Each row is a point. Each copy is the shape, with its points in the same order, turned, moved and blurred by noise. Some copies are also mirrored. Which?

Shape:
[[-0.42 -0.47]
 [-0.54  0.18]
 [ 0.52  0.03]
 [ 0.73  0.24]
 [-0.09 -0.09]]
Copy 1, 5 rows:
[[-0.48 -0.06]
 [ 0.01 -0.50]
 [ 0.39  0.45]
 [ 0.67  0.52]
 [-0.01 -0.04]]
Copy 1 is: mirrored
Copy 2 (5 x 2):
[[-0.39 -0.25]
 [-0.21  0.42]
 [ 0.69 -0.12]
 [ 0.97 -0.07]
 [ 0.10 -0.05]]
Copy 2 is: only turned

Shape:
[[-0.52 -0.87  0.29]
 [ 0.33 -0.16  0.12]
 [ 0.31 -0.25  0.19]
 [-0.59  0.00 -0.10]
 [ 0.23 -0.09  0.78]
 [-0.18  0.01 -0.38]
 [-0.46  0.48 -0.16]]
Copy 1:
[[-0.38 -0.99 -0.32]
 [-0.13 -0.06  0.26]
 [-0.07 -0.15  0.35]
 [-0.15 -0.06 -0.66]
 [ 0.50 -0.45  0.32]
 [-0.38  0.20 -0.36]
 [ 0.08  0.37 -0.64]]
Copy 1 is: mirrored
Copy 2, 7 rows:
[[-0.93 -0.83  0.35]
 [ 0.10 -0.35  0.33]
 [ 0.03 -0.43  0.40]
 [-0.67 -0.02 -0.14]
 [-0.14 -0.15  0.91]
 [-0.20 -0.15 -0.31]
 [-0.42  0.38 -0.22]]
Copy 2 is: only turned

Shape, 12 rows:
[[ 0.40 -0.57  0.10 -0.24  0.61 -0.08]
 [-0.47 -0.26 -0.19  0.26 -0.25  0.06]
 [-0.33  0.44 -0.30 -0.16  0.08  0.27]
 [ 0.23  0.35 -0.19  0.18  0.18  0.74]
 [ 0.31 -0.55 -0.14 -0.27  0.50 -0.46]
 [ 0.15 -0.84 -0.40  0.00 -0.05 -0.49]
 [-0.05  0.13 -0.49  0.08 -0.23  0.46]
 [ 0.35  0.55 -0.16  0.12  0.11  0.23]
 [-0.76 -0.63 -0.82 -0.04 -0.13  0.04]
 [ 0.06  0.39 -0.01  0.41  0.60  0.30]
 [ 0.98 -0.53 -0.32  0.02  0.92 -0.41]
 [-0.22  0.33 -0.09  0.05  0.01  0.72]]
Copy 1:
[[ 0.30 -0.51  0.24  0.06  0.56 -0.37]
 [-0.75 -0.14 -0.20  0.37 -0.04 -0.15]
 [-0.51  0.25 -0.37 -0.33  0.21  0.10]
 [ 0.09  0.27 -0.34  0.00  0.11  0.55]
 [ 0.16 -0.40  0.10  0.05  0.51 -0.79]
 [-0.12 -0.55 -0.16  0.42  0.05 -0.93]
 [-0.29  0.09 -0.56  0.01 -0.16  0.14]
 [ 0.11  0.53 -0.16 -0.13  0.06  0.11]
 [-0.92 -0.54 -0.79  0.28  0.19 -0.44]
 [-0.02  0.49 -0.03  0.19  0.58  0.28]
 [ 0.94 -0.19 -0.01  0.29  0.74 -0.77]
 [-0.40  0.15 -0.28 -0.12  0.07  0.56]]
Copy 1 is: only turned
Copy 2:
[[ 0.55 -0.50 -0.04 -0.02  0.75  0.01]
 [-0.40 -0.27 -0.22  0.38 -0.12  0.15]
 [-0.22  0.43 -0.54 -0.03  0.15  0.12]
 [ 0.39  0.53 -0.42  0.32  0.16  0.53]
 [ 0.42 -0.68 -0.25 -0.03  0.63 -0.35]
 [ 0.23 -1.03 -0.38  0.23  0.07 -0.20]
 [ 0.08  0.12 -0.60  0.20 -0.19  0.40]
 [ 0.48  0.55 -0.37  0.13  0.01  0.05]
 [-0.63 -0.73 -0.87  0.24  0.07  0.26]
 [ 0.26  0.55 -0.26  0.54  0.53  0.04]
 [ 1.18 -0.59 -0.43  0.27  0.85 -0.39]
 [-0.11  0.50 -0.32  0.18  0.07  0.57]]
Copy 2 is: only turned

Shape, 12 rows:
[[ 0.03  0.57 -0.27 -0.76 -0.09  0.34  0.32  0.29]
 [-0.63  0.06 -0.18 -0.25  0.37  0.47  0.67  0.32]
 [-0.13  0.29 -0.54  0.39 -0.69 -0.04  1.01  0.10]
 [-0.22 -0.53 -0.23  0.17 -0.14  0.28  0.37 -0.62]
 [ 0.35 -0.21  0.23 -0.76  0.41  0.15  0.74  0.32]
 [-0.42  0.21  0.07 -0.48 -0.36 -0.45  0.32  0.03]
 [-0.02  0.52  0.54  0.23  0.36 -0.37  0.45 -0.18]
 [-0.14  0.64  0.53  0.43 -0.44 -0.32 -0.07 -0.68]
 [-0.23 -0.43  0.44  0.51 -0.22 -0.12  0.39  0.24]
 [-0.34 -0.54  0.42  0.32 -0.19 -0.30 -0.20 -0.06]
 [ 0.15  0.09  0.61 -0.55 -0.31  0.05  0.31 -0.46]
 [ 0.60 -0.43 -0.41  0.16  0.07  0.29 -0.13 -0.36]]
Copy 1, 12 rows:
[[ 0.01  0.35  0.12 -1.14 -0.45  0.32  0.16  0.23]
 [-0.57  0.23 -0.49 -0.62 -0.12  0.67  0.35  0.00]
 [ 0.27 -0.29 -0.71 -0.20 -1.10  0.05  0.53  0.14]
 [ 0.08 -0.64 -0.15 -0.07 -0.29  0.46 -0.01 -0.62]
 [ 0.26 -0.08  0.13 -0.84  0.46  0.46  0.66  0.28]
 [-0.42 -0.26  0.17 -0.79 -0.50 -0.32  0.33  0.09]
 [-0.10  0.38  0.19  0.04 -0.06 -0.38  0.72 -0.23]
 [-0.01  0.23  0.63  0.29 -0.81 -0.52  0.24 -0.45]
 [-0.31 -0.49  0.08  0.40 -0.19  0.13  0.31  0.31]
 [-0.39 -0.60  0.36  0.27 -0.15 -0.13 -0.09  0.01]
 [ 0.13 -0.24  0.85 -0.57 -0.31  0.13  0.53 -0.23]
 [ 0.79 -0.21  0.05 -0.12  0.00  0.30 -0.46 -0.31]]
Copy 1 is: only turned
Copy 2 (12 x 8):
[[ 0.10  0.32  0.27 -0.72  0.39 -0.49  0.51 -0.32]
 [-0.42 -0.02 -0.08 -0.03  0.57 -0.29  1.01 -0.13]
 [ 0.19  0.43 -0.29  0.46 -0.44 -0.84  0.66 -0.50]
 [ 0.04 -0.37 -0.65  0.18 -0.27  0.18  0.45 -0.16]
 [ 0.60 -0.07  0.24 -0.27  0.61 -0.19  0.90  0.48]
 [-0.22  0.33  0.03 -0.23 -0.12 -0.52  0.15  0.42]
 [ 0.07  0.87 -0.06  0.42  0.37  0.17  0.29  0.31]
 [-0.07  0.92 -0.09  0.27 -0.47  0.41 -0.29 -0.08]
 [-0.06 -0.16  0.18  0.85 -0.14 -0.05  0.29  0.18]
 [-0.22 -0.34  0.00  0.56 -0.10  0.20 -0.26  0.34]
 [ 0.34  0.31  0.22 -0.36 -0.30  0.29  0.34  0.40]
 [ 0.75 -0.43 -0.49  0.03  0.23  0.22 -0.06 -0.45]]
Copy 2 is: mirrored
Copy 3:
[[-0.03  0.98 -0.32 -0.97 -0.02  0.04  0.32 -0.04]
 [-0.71  0.30 -0.50 -0.78  0.20  0.52  0.59  0.22]
 [-0.13  0.66 -0.96  0.30 -0.32  0.01  0.81  0.15]
 [-0.80  0.09  0.06  0.22  0.04 -0.13  0.49 -0.14]
 [ 0.02  0.17 -0.11 -1.08  0.59 -0.32  0.83  0.20]
 [-0.22  0.12 -0.69 -0.73 -0.48 -0.33  0.30 -0.28]
 [ 0.38 -0.38 -0.60 -0.40  0.19  0.27  0.21 -0.38]
 [ 0.38 -0.24 -0.29  0.14 -0.57  0.19 -0.09 -0.73]
 [-0.16 -0.51 -0.30 -0.07 -0.30  0.01  0.54  0.45]
 [-0.36 -0.65 -0.07 -0.17 -0.45 -0.25  0.03  0.19]
 [ 0.17  0.06  0.16 -0.61 -0.26 -0.26  0.61 -0.64]
 [-0.24  0.36  0.38  0.18  0.42 -0.42 -0.01  0.21]]
Copy 3 is: mirrored

Shape:
[[ 0.48 -0.38 -0.55  0.24 -0.06 -0.74  0.17 -0.21  0.14 -0.20  0.02]
 [-0.23  0.61 -0.10  0.08  0.62  0.40 -0.09 -0.35  0.36 -0.40 -0.61]
 [ 0.29  0.53  0.32 -0.31  0.42  0.15 -0.11 -0.54  0.09  0.28  0.42]
 [ 0.66 -0.18  0.46  0.33  0.21 -0.76 -0.16  0.65  0.08 -0.61 -0.56]
 [ 0.16  0.11  0.65 -0.51 -0.25 -0.01  0.82  0.02  0.30 -0.13  0.26]
 [ 0.09  0.06 -0.50  0.43  0.31  0.32 -0.26  0.53  0.41  0.05  0.30]
 [-0.36  0.48  0.45 -0.52 -0.51  0.17  0.58 -0.39  0.16  0.40 -0.12]
 [-0.43 -0.59  0.55  0.16  0.55 -0.20  0.72 -0.34  0.53  0.50 -0.39]
 [ 0.16 -0.50  0.58  0.38  0.02 -0.40  0.47 -0.11 -0.16 -0.47 -0.67]
 [ 0.27  0.11 -0.08  0.45 -0.49 -0.10  0.53 -0.10 -0.75  0.49  0.22]
 [ 0.07  0.06  0.09  0.45 -0.60  0.45  0.11 -0.24  0.24 -0.10  0.07]
 [-0.23 -0.78  0.34  0.26  0.04 -0.19  0.28  0.18 -0.69 -0.72 -0.63]
 [-0.42  0.17  0.25 -0.63 -0.39 -0.26  0.03  0.27 -0.21  0.15  0.30]
 [ 0.51  0.36  0.56 -0.65  0.35  0.37 -0.31 -0.52  0.39  0.34 -0.35]
 [ 0.40 -0.22 -0.35 -0.45 -0.14 -0.27  0.41  0.36 -0.32 -0.74 -0.75]]
Copy 1 (15 x 11):
[[ 0.16 -0.27 -0.72  0.14  0.29 -0.06  0.28 -0.09  0.31 -0.50 -0.30]
 [ 0.45  0.50 -0.20 -0.49  0.07  0.60  0.95  0.09 -0.39  0.50  0.18]
 [ 0.43  0.39  0.21 -0.09  0.53  0.22  0.20 -0.57  0.17  0.32  0.70]
 [ 0.92 -0.19 -0.03  0.23 -0.20 -0.41  0.34  0.91  0.11 -0.26 -0.27]
 [-0.10 -0.16  0.88 -0.25  0.19  0.20  0.50 -0.07  0.53 -0.35  0.38]
 [-0.04  0.27 -0.63  0.12 -0.09  0.58 -0.11  0.47  0.30  0.42  0.31]
 [-0.45  0.26  0.93 -0.45  0.22  0.22  0.42 -0.58  0.00  0.09  0.00]
 [-0.13 -0.88  0.32  0.08  0.33  0.10  0.96 -0.18  0.20  0.84 -0.14]
 [ 0.42 -0.70  0.29  0.24  0.05 -0.04  0.77  0.30 -0.37 -0.29 -0.33]
 [-0.34  0.11  0.31  0.64  0.70  0.35 -0.24 -0.20 -0.25 -0.39 -0.22]
 [-0.12  0.10  0.17  0.17 -0.38  0.76  0.12 -0.29 -0.13 -0.16  0.04]
 [ 0.05 -0.86  0.06  0.06  0.09 -0.09  0.52  0.71 -0.91 -0.40 -0.02]
 [-0.54  0.18  0.44 -0.36  0.19 -0.43 -0.08  0.01 -0.01 -0.08  0.41]
 [ 0.92  0.15  0.48 -0.67  0.23  0.25  0.14 -0.56  0.08  0.59  0.31]
 [ 0.28 -0.23 -0.08 -0.72  0.38  0.07  0.30  0.73 -0.21 -0.78 -0.37]]
Copy 1 is: mirrored
Copy 2 (15 x 11):
[[ 0.52 -0.48 -0.05  0.13 -0.37 -0.61  0.03 -0.06  0.10  0.10  0.07]
 [ 0.39  0.23  0.58  0.40  0.66  0.50  0.41  0.14 -0.07 -0.72 -0.05]
 [ 0.49  0.72  0.80 -0.35  0.31  0.22 -0.01 -0.07 -0.27  0.22  0.48]
 [ 0.26 -0.08 -0.21 -0.45  0.12 -0.70 -0.24  0.25  0.23 -0.20 -1.04]
 [ 0.02  0.66  0.54 -0.52 -0.52 -0.03  0.43 -0.62  0.02 -0.06 -0.04]
 [ 0.20  0.10 -0.49 -0.18  0.41  0.32 -0.08  0.11  0.66  0.08  0.36]
 [-0.28  0.80  0.90  0.21 -0.50  0.34  0.68 -0.45 -0.03  0.28  0.07]
 [-0.37 -0.27  0.92 -0.09  0.60 -0.08  0.41 -0.80  0.35  0.38 -0.24]
 [-0.11 -0.25  0.25  0.01  0.00 -0.39  0.05 -0.66 -0.40 -0.20 -0.87]
 [ 0.04  0.53 -0.33  0.40 -0.30 -0.17 -0.03 -0.49 -0.46  0.92  0.10]
 [-0.03  0.43  0.04  0.35 -0.36  0.52 -0.29 -0.49  0.20 -0.07  0.01]
 [-0.65 -0.36 -0.13  0.07  0.13 -0.29  0.20 -0.40 -0.63 -0.47 -0.65]
 [-0.58  0.64  0.17 -0.24 -0.45 -0.14  0.52  0.12 -0.05  0.13  0.28]
 [ 0.42  0.49  1.27 -0.45  0.05  0.61  0.11  0.20 -0.17  0.20 -0.07]
 [ 0.29 -0.38 -0.33 -0.15 -0.62 -0.18  0.70  0.06 -0.40 -0.56 -0.62]]
Copy 2 is: mirrored
